Each point is reached from the start by the listed moves, each made 0, 1 or 2 times, or once backwards (-1), plus a little noise. Is the number of moves made odd or even? Then give how often each move was made.
(in the rows, 100 means zero)

Moves:
(1): 118, 79, 120
(2): 116, 113, 111
(3): 77, 94, 117
Start: 105, 96, 96
Points:
72, 131, 130 -> odd (-1, 2, 2)
95, 43, 170 -> even (2, 0, 2)
102, 36, 143 -> even (2, -1, 1)
24, 93, 98 -> even (-1, -1, 2)
56, 118, 120 -> even (-1, 1, 2)

Moves:
(1): 118, 102, 98, 99, 105, 105, 94, 98, 95, 102, 94, 105, 116, 122, 103
(2): 101, 110, 90, 99, 91, 127, 118, 88, 99, 91, 90, 86, 103, 99, 96
(3): 109, 96, 99, 93, 102, 111, 112, 111, 103, 110, 116, 91, 97, 103, 101
(4): 101, 96, 106, 112, 110, 99, 97, 100, 105, 108, 101, 99, 106, 104, 81
(5): 99, 95, 85, 89, 109, 109, 80, 104, 100, 93, 109, 100, 94, 94, 84
(6): 87, 92, 104, 89, 104, 121, 104, 107, 101, 91, 92, 118, 85, 102, 89
(7): 114, 107, 104, 103, 91, 97, 105, 100, 102, 79, 123, 93, 104, 89, 95
(8): 88, 86, 91, 102, 119, 98, 115, 107, 98, 95, 102, 98, 107, 101, 107
(9): 109, 89, 91, 90, 104, 89, 102, 94, 107, 96, 98, 92, 99, 108, 94
(10): 117, 96, 96, 99, 100, 98, 107, 121, 92, 118, 98, 115, 108, 85, 100
(11): 106, 96, 83, 114, 98, 92, 95, 113, 106, 104, 93, 103, 70, 104, 100
(12): 91, 126, 101, 90, 105, 93, 104, 105, 118, 91, 93, 111, 110, 109, 103
Start: 96, 113, 108, 98, 100, 89, 106, 95, 93, 100, 92, 119, 86, 105, 119
Points:
105, 103, 98, 141, 59, 87, 91, 111, 74, 145, 50, 132, 5, 108, 157 -> even (0, 0, 0, -1, -1, 0, -1, -1, -1, 0, 2, -1)
155, 90, 70, 122, 157, 10, 126, 169, 108, 125, 108, 145, 134, 113, 127 -> even (1, -1, 0, 1, 0, -1, 1, 2, 1, 2, 1, 1)
107, 21, 78, 47, 132, 117, 155, 176, 82, 63, 185, 124, 39, 52, 95 -> odd (-1, -1, 2, -1, 1, 2, 2, 2, 1, 1, 0, -1)
137, 160, 145, 102, 104, 110, 82, 72, 126, 46, 112, 130, 119, 162, 62 -> even (2, 0, 0, 2, 0, 1, 2, -1, 0, -1, 0, 1)
